Each row of a before or after table is a point. The points were changed in one or more steps. Then noise was added and the rows were shuffled. The steps act on how far a point lies along the listed directions, d1 being the first. What was done? A step turns or swaps two directions, mirrors them in a line or flattens them onto one, adds a multiple of one to another, or multiplies one. Angles are multiples of 10 degrees, from the lower direction toward the higher: turns from -170 to 170, lines from 10 to 170 but not 90. Use the fewest steps. Two steps may share a direction if one is a turn and the other turns, adds or multiplies; they go together, in the order done. Otherwise the lowest direction goes first.
(in the rows, 128 means zero)

Directions:
(1): [178 131]
(2): [125 178]
Before (9 x 2)
[[ 56 208]
 [152 112]
 [ 42  90]
 [171 104]
 [128 141]
 [151  96]
 [158 135]
 [152 151]
 [138  97]]
After (9 x 2)
[[151 129]
 [134 127]
 [160 132]
 [ 38 124]
 [151 129]
 [171 130]
 [153 131]
 [128 129]
 [ 62 122]]
Steps: multiply d2 by 0

Directions:
(1): [ 83  87 128]
(2): [149 105 181]
(3): [ 92 167 159]
Before (13 x 3)
[[ 55 172  93]
 [ 63 175  77]
 [150 129 170]
 [ 72 180  66]
 [155 135 117]
 [139 140 135]
 [152  83 179]
 [ 93 116  70]
 [128 123 157]
 [133  92 139]
 [140  88 140]
 [159 106 136]
 [137 123 176]]
After (13 x 3)
[[178 183  73]
 [104 113 149]
 [145  94 162]
 [105 113 119]
 [120 103 193]
 [128 112 122]
 [115 193 104]
 [166 185  63]
 [142 112 149]
 [109 127 169]
 [116 135 162]
 [135  87 149]
 [156 187  48]]
Steps: turn d1 and d3 by 140 degrees; turn d1 and d2 by -20 degrees

Directions:
(1): [ 68 165 104 155 112 158]
(2): [133 112  53 140 129  89]
(3): [ 91 131 160 133 107  60]
(4): [115 146 134 142 209 115]
(5): [146 104 144 207 122 133]
Before (14 x 6)
[[141 127 110 115 114 168]
 [180 112  47 129 222 141]
 [118 124 131 181 164 130]
 [161 127  74 172 155  85]
 [137 120 150 113 155  72]
 [141 107  77  74  75 110]
 [ 80 195 175  98 179 173]
 [139 136 121 113 104  81]
 [113 125 113 115 134 151]
 [101 159 133 119 126  75]
 [144 124 150  93 171  92]
 [184 105 173 200 114 104]
 [228  90 133 126 161 170]
 [ 97 136 125 132 100 119]]
After (14 x 6)
[[133 118 123 117 131  73]
 [166 105  10 124 106 163]
 [153 114 165  52  76 146]
 [ 98 135 141 133 108 122]
 [ 99 157 119 118 106  79]
 [145 130 131 112 136 173]
 [112 127 111 117 129 153]
 [224  90 125 130 170 163]
 [189 107 176 199 129  99]
 [113 119  90 188 130 125]
 [138 118 109 100 149  83]
 [155 125  77 164  68 114]
 [ 71 189  78 122 210 126]
 [144 138 150 107  94  95]]
Steps: turn d2 and d4 by -70 degrees; add 0.5 times d2 to d1

Directions:
(1): [125  99 137 137 209 150 148  89]
(2): [174  91 135  57 127 113 160 142]
(3): [ 78  71 138 154  99 118 177 141]
(4): [ 87  97  62  93 137 136  88 134]
Before (9 x 8)
[[ 95 100 133 153  86 115 174 140]
 [143 135  92 173 129 137  92 129]
 [114 130 142 139  83 123 150 118]
 [ 65  83  31 102  98 119  59 143]
 [100 107 105 135 163 127 125  94]
 [101 127 161 133 108 114 158 131]
 [ 98  81 113 152 189 145 100 109]
 [215  48 165  10 160 106 215 135]
 [131 115 137 127 138 117 144 122]]
After (9 x 8)
[[132 118  82 176 129 133  95 136]
 [ 72  86  28  96 109 127  51 134]
 [100  87 110 147 174 140  89 119]
 [114 141 159 125 118 115 149 124]
 [134 119 139 124 136 109 137 127]
 [118 124 125 137 111 121 155 131]
 [241  79 199  27 142 100 234 136]
 [103 112  95 127 158 126 115 101]
 [123 137 142 131  94 127 142 112]]
Steps: multiply d1 by 0.7; add -0.3 times d2 to d4; multiply d3 by 0.4

Directions:
(1): [ 97 112  77  85 159 158 122 173 168]
(2): [ 88 137 166 113 164  97 201 143 121]
(3): [126 136 117 122 129 113 103 188  47]
Before (10 x 9)
[[ 80 115  74  84 168 141 115 174 167]
 [ 97 158 136 132 164 102 155 182  82]
 [130 117 139 134 114 123 130 107 180]
 [ 95 101  66  79 149 168 122 185 193]
 [132 125 119 136 105 158 103 115 154]
 [165 109 120 139 108 147 105 102 131]
 [126 120 133 143 124 124 111 147 107]
 [115 126 144 105 137 115 191 155  96]
 [135 140 133 123 129 117 144 143  90]
 [162 130 119 136 101 143 100  91 162]]
After (10 x 9)
[[170 119 102 129  83 145  90 149  66]
 [115 130 158 113 145 123 193  79 215]
 [106  95  62  84 142 180 106 170 207]
 [115 112 152 116 154 126 180 114 148]
 [ 95 128 142 118 136 144 169 114 183]
 [147 160  89 154 113 120  44 209   7]
 [129 108 155 134 119 132 156  64 243]
 [118 120 139 140 133 112 112 177  72]
 [148 140 119 130 118 118 107 168  51]
 [106 113  59  94 147 156  76 167 160]]
Steps: mirror d1 and d2 in the line at 170 degrees; multiply d3 by 2.5

Directions:
(1): [111 137 142 189  39 123  90 128 139 152 107 115]
(2): [129 126  97  99  99 183 179 135 126 201 141  94]
Before (8 x 12)
[[126 126 144 160 189  84  98 121 143  48 113 175]
 [126 133 125 155 147 105 103 124 112 106 123 140]
 [124 126 130  93 196 118 134 101 126  78 146 158]
 [130 137 102  70 149 142 150 134 123 143 135 141]
 [102 126 180 175 108  66  52 132 132  65 111 148]
 [174 128  77  53 174 213 226 155 125 189 158  97]
 [126  99  89  85 139 164 186 150 123 173 140 113]
 [131 116 108  60 210 142 180 131 115 126 151 140]]
After (8 x 12)
[[157 137  80 104  81 226 200 162 133 229 141  75]
 [135 127 126 113 227 109 136 130 135  67 134 169]
 [129 136 123 142 164 105 121 125 107  99 133 142]
 [117 124 173 131 177  59  76 140 125  36 134 163]
 [128 133  97  87 110 152 144 142 126 164 127 135]
 [124 118 100  68 161 172 194 138 129 176 153 117]
 [128 115 112  69 191 147 168 104 129 116 157 143]
 [111 107  94 119  85 160 164 147 130 193 127 106]]
Steps: turn d1 and d2 by -40 degrees

Directions:
(1): [122 192 169  67 133 138  97  99 131 163 148 152 126 189]
(2): [113  52 107  67  89 113 125 122  85 145 112 107  93 166]
Before (12 x 14)
[[135 149 153 112 126 128  91 127 146 138 145 135 113 151]
 [142 125  96 224 133 123 161 164 159  64 127 131 157  50]
 [131 127 131 123 142 116 116 127 121 143 111 106 125 136]
 [143 175 186  90 142 143 124 122 142 132 127 170 127 139]
 [122  85 107  74  96 111 139 116  96 140 113 109 121 151]
 [116 107 136  80  93 137 131 116 108 146 143 133 113 182]
 [104 188 157 151 159 142 106 113 151 135 154 173 142 145]
 [119   7  55 164  91 103 170 145 108  86  81  93 115  78]
 [120 163 147 173 151 135 125 132 137 139 130 146 140 124]
 [141 162 137 185 165 130 133 150 156 119 150 143 138  93]
 [120  74 126  44  65 110 109 108  77 140 125 121  91 186]
 [129  87 104 111 128 124 139 140 124 116 107 124 114 133]]
After (12 x 14)
[[152 117 141 163 137 138 160 157 145  91 105 142 133  67]
 [144 130 130 170 134 123 113 145 156 110 134 127 119 103]
 [129 203 153 106 139 135 126 106 146 141 143 142 157 145]
 [109  39  94  61  68 105 129 126  81 125 113 111  93 173]
 [132 187 159 152 136 154 136 125 154 126 156 151 153 133]
 [127 148 136  91 144 135 120 124 138 129 121 141 121 158]
 [ 97 148 152   9  99 123  96  78 108 174 125 145 107 230]
 [143 241 185 135 139 145 104 102 162 124 166 171 150 137]
 [114  84 114 167 125 123 141 136 107 135 112 118 119 117]
 [132 142 133 132 145 118 118 127 127 138 115 113 130 131]
 [105  78 103 199 133 123 143 148 131 107 122 131 131  91]
 [126  51 100 131 120 112 142 150 106 127 127 111  96 115]]
Steps: turn d1 and d2 by -120 degrees

Directions:
(1): [110 130 151 159 132 128  68 109 174 186 142  69  98 158 127 103 172  61
 144  98]
(2): [163 114  79 178 176 137  99 143 102  82 125 103 184 183 182 109 123 132
 175 121]
(3): [125  90 133 176 125 159 147 177  76 106 133 106  89  97 111  58  88  80
  80 124]
(4): [144  91 163 104 133  85  95  83 102 150  95 174 104 154 214 109  93 114
  85 134]
(5): [112 114 177 167 139  89  87 167 125 142 184 168 166 168  77 156  83 150
 105  92]
(6): [159 151 136 148 166 150  97 160 236 117  83 134 124 100 134 118  76 142
 101 155]
Before (14 x 20)
[[129 125 100 126 131 144 136 142 112 113 128 122 147 129 141 123 124 145
  146 124]
 [137 131 133 122 142 105 121 147 134 111 148 163 169 139 104 167 104 176
  137 127]
 [127 133 105 130 139 127 116 117 134 136 136 111 137 143 131 135 167 119
  158 118]
 [139 149 134 137 147 122 120 148 172 119 125 130 152 142 122 149 128 153
  151 121]
 [126  99 131 142 112 128 132 138  75 125 154 125 140 148 131 124 141 117
  137 116]
 [116 136 123 175 147 157 122 162 146 130 143  82 137 128  97 110 131 113
  135 115]
 [140 118 134 144 136 129 101 113 112 132 128 104 139 165 163  97 142  94
  130 111]
 [139 107 123 167 167 119  93 126 107 116 148  99 155 183 160 109 139 113
  157 100]
 [133 134 111 132 150 134 122 132 168 116 120 116 136 138 124 145 116 141
  140 138]
 [129 127 134 126 124 132 152 132 117 136 157 135 120 112 103 134 124 131
  118 121]
 [126 136 119 128 126 147 138 134 115 117 133 127 121 134 125 129 140 132
  143 144]
 [129 104 132 146 132 120 124 134  99 123 130 118 125 148 155 114 114 109
  121 124]
 [120 121 142 123 132 124 109 117 156 159 127  95 103 121 129 118 143 108
  123 118]
 [114 138 122 123 121 130 134 105 117 143 128  93 117 146 134 132 178 111
  152 114]]
After (14 x 20)
[[155 129 118 147 173 148 112 154 200 100  87 127 121 116 145 119  70 140
  106 157]
 [130 111  95 109 128 120 150 114  71 113 130 144 142 136 150 135 150 136
  142 130]
 [126 127 123 138 124 130 144 126 103 141 173 115 132 135 103 135 146 120
  145 108]
 [135 142 120  96 138 124 140 124 162 125 115 132 140 105 124 156 128 170
  132 141]
 [138 101 142 166 148 132 117 176 116 107 137 131 123 118 110  97  76 119
   99 125]
 [101  85 137 108  82  94 141  95   6 152 190 128 144 179 136 147 189 112
  160  90]
 [135  94 145 102 137  78 126  85  60 123 138 166 150 176 184 140 126 146
  127 116]
 [125 125 118 131 126 138 126 123 100 124 138 120 121 150 137 122 148 120
  147 135]
 [146 147 117 151 173 129  99 139 176 118 116 128 177 153 146 145 111 166
  148 133]
 [110 115 149 111 112  96 123 102 103 152 143 135 125 156 147 148 139 121
  130 119]
 [125 112 118 130 128 131 116 124 103 136 129 114 129 144 160 106 131 117
  137 114]
 [165 134 134 156 168 144 123 179 184  91  89 139 134 111 146 108  67 148
  106 144]
 [131 126 144  85 111 100 132  83  90 137 126 157 148 156 163 143 142 140
  123 123]
 [110 125 103  92 100 113 181  90  29 117 145 122 137 152 143 152 186 139
  164 116]]
Steps: turn d3 and d5 by 20 degrees; turn d1 and d3 by -130 degrees; turn d2 and d4 by 60 degrees; multiply d6 by 3

Directions:
(1): [ 90 146 125 126  59 147 144 120 145  80 102  90 175 166 205 114 151 128
  94 104 128  91 177  81]
(2): [172 199 137 125 113 103  98 181 195 109 125  91 132 147 130 141 121 148
 172  54 119 169 123 173]
(3): [111 127 158 138 131 170 155 105 107 178 153  66  97 136 101 198 161 163
 137 104 171 167 199 117]
Before (12 x 24)
[[133 177 162 129 124 143 116 137 160 147 150  58 113 171 125 181 168 161
  155  50 161 178 170 143]
 [118 127 111 133 114 143 145  93  99 132 134 113 128  96 127 140 147 138
  109 120 145 116 160  96]
 [ 94 149 153 152  67 183 179 109 126 136 125  29 145 154 147 210 199 170
  110  91 176 152 211  95]
 [102  99 132 133  88 135 151  97  85 112 107 145 158 136 161 114 131 119
   77 164 126  91 150  96]
 [ 56 133 129 134  77 196 182 108 102 126 119  42 133 176 168 184 191 146
  105 104 172 140 249  60]
 [119 180 128 126  75 135 139 149 160 116 137  38 136 165 180 159 162 165
  141  57 148 138 191 115]
 [142 137 136 129 131 139 130 153 137 121 126 123 142 116 112 123 133 117
  132 136 123 128 127 157]
 [150 181 122 132 136 110 103 163 168 113 131 108 137 138 125 141 134 128
  178  85 106 138 111 149]
 [102 143 126 114  86 148 151 117 126 125 126  87 149 136 160 150 156 140
  107 110 127 124 153 101]
 [116 111 116 132 135 123 126  98 117 112 127 155 123 119 149 101 118 109
  108 143 121 105 110 105]
 [108  97 121 116 137 134 140 106  98 136 127 151 121 120 109 124 143 120
  112 165 114 113 134 112]
 [133 147 146 130 163 127 108 133 152 140 142 108 138 136 104 152 117 146
  150  94 122 159 135 143]]
After (12 x 24)
[[108 153 126 110  83 143 146 125 137 121 127  83 146 136 159 154 156 142
  119 101 127 135 152 108]
 [ 83 194 110 122  42 152 145 163 173  53  86  48 174 195 212 130 172 134
  120  64 131 126 205  85]
 [162 175 153 140 100 113 112 150 150 130 119  91 133 147 123 167 125 153
  147  73 130 173 146 164]
 [ 86 101 119 137 150 151 148  94  80 143 143 136 128 117 112 138 151 109
  126 168 130  96 140  86]
 [ 95 101 129 128 152 135 126  99 113 120 131 144 165 134 140 111 119 118
  104 150 115 109 127 101]
 [145 169 102 127  98 117 130 126 143 101 123 107 144 103 143 126 139 137
  126  86 126 119 135 119]
 [ 87 160 123 141  21 154 157 128 157  59  90  66 196 163 214 139 182 135
   85 100 139  99 170  79]
 [150 150 120 113 129 110 110 149 157 113 124 131 127 134 115 124 132 129
  150 111  98 139 112 155]
 [146 146 136 134 148 122 107 127 144 134 137 120 100 120 116 141 115 138
  155  96 134 159 117 139]
 [129 108 135 129 131 149 136 142 116 125 122 132 137 109 107 123 134 116
  121 151 127 119 134 141]
 [ 75 118 122 126  76 156 167  99 110 124 132  64 141 150 194 140 175 145
   97 119 153  91 200  68]
 [ 64 100 128 122  98 152 145  82 106 102 116 130 161 164 196 104 162 109
   75 144 143  68 155  61]]
Steps: turn d1 and d2 by 160 degrees; turn d1 and d3 by -120 degrees

Directions:
(1): [153 117 132  78 128 111 139 116 197 122 139  59 175 137 197 146 168 169
 136 152 138 193  95 128 118  95 177 166 137 195 139 118]
(2): [156 175 104 138 142 120 226 122  54 144 102 101 155 136 171 124 112 105
 195 157 128 112 183 165 107 114 152 177 154  93 134 118]
(3): [188  96 181 118 144  90 186  82 114 144 117  99 120  95 101 123 127 213
  43 166 141  86 136  99 150 137 107 124 155  97 145 140]
(4): [172 110  95 178  93 149 160 131 160 151 172 182 143  54 137 104 146  75
  75 146 127  99 127 130 111  66 147 181  82 150 115 163]
Before (11 x 32)
[[117 130 153 107 125 136 122 133 142 125 130 117 135 148 138 122 134 138
  140 135 131 129 105 114 132 122 126 121 125 149 122 128]
 [124 128  95 170 113 148 131 148 109 133 138 174 128 103 102 107 108  68
  120 104  99  94 150 136 107 108 118 139 103 110 118 141]
 [ 57 148  95 124 133 131  60 162 135 116 129 141 123 177 142 147 118  89
  202  90 113 169 111 143 119 159 131 111 129 139 117 114]
 [128 153  90 133 124 130 150 145 130 136 133 124 158 130 164 110 137  99
  182 127 117 136 136 148 104 129 154 157 131 131 141 132]
 [112 153 118 126 146 124 163 131  73 119 103 143 122 156 127 129 109 113
  171 116 129 127 157 147 120 129 126 116 152  93 133 106]
 [122 111 135  96 138 125 125 119 131 133 109 128 135 142 132 116 126 146
  114 132 128 126 128 128 143 140 124 124 143 115 136 126]
 [175 145 161 102 165  88 217 108  69 144  97  54 151 161 147 146 108 197
  147 173 150 111 150 125 133 144 124 129 172  85 155 105]
 [ 95 157 125 138 122 132  93 148  96 138 105 150  99 145  88 134 106 128
  125 106 119 113 149 114 137 155 116 100 120 108 118 116]
 [124 120 128 123 132 143  98 136 167 126 133 142 151 127 140 144 156 129
  127 128 127 149 101 127 126 113 146 128 124 167 109 127]
 [101 145 115 138 126 135 136 130 101 137 111 134 113 135 115 133 120 102
  143 116 117 114 148 137 137 152 126 128 134 109 120 127]
 [131  90 156 143 128 132  77 131 174 129 131 136 121 111 104 130 145 152
   81 128 138 136  96 101 137 127 104 109 114 138 136 144]]
After (11 x 32)
[[110 123 127 150 133 152  87 143 134 128 129 180 126 122 102 136 135 109
  120 112 121 116 115 125 132 130 118 106 118 133 103 132]
 [114 120 123  95 136 130 121 127 134 131 110 126 143 151 146 118 128 130
  139 128 125 141 129 138 136 133 134 133 139 125 136 121]
 [117  95 144 140 123 141  60 140 188 123 136 136 127 121 117 133 151 137
  102 120 137 155  88 107 133 122 114 112 108 155 134 140]
 [170  92 139 140 121 115 157 112 141 139 141 134 135  81 102 110 126 149
   51 134 113  93 131 109 123 105 117 141 121 123 133 148]
 [108 139 148 122 124 143 118 139 124 126 127 134 126 149 127 118 123 118
  149 127 127 116 115 119 132 127 117 114 121 133 118 127]
 [144 145 136 112 155 104 201 108  75 126  99 112 134 147 139 129 116 151
  150 141 136 124 161 140 124 124 132 130 168  91 143 106]
 [108 132 142 147 152 102 129 122  65 140 107 150  91 140  79 129  89 147
  122 120 120  82 150 121 143 186  84  93 156  59 128 131]
 [131 146 104 154 128 128 157 139  95 142 126 151 131 116 120 101 118 103
  148 123 115  92 151 139 116 148 122 135 132  90 140 142]
 [131 184 104  97 151 119 186 148  89 130 105  52 181 198 206 154 120 123
  247 150 141 170 144 161 104 122 168 157 154 129 145  88]
 [133 131 138 121 133 114 166 108 109 144 109 104 123 126 123 135 130 147
  113 139 125 113 146 126 143 147 131 139 149 112 130 129]
 [142 139 151 108 133 101 141 116 114 145 101  99 121 134 112 139 123 192
   91 142 130 121 144 104 143 142 132 121 142 121 134 118]]
Steps: turn d1 and d3 by -110 degrees; add -0.5 times d4 to d2
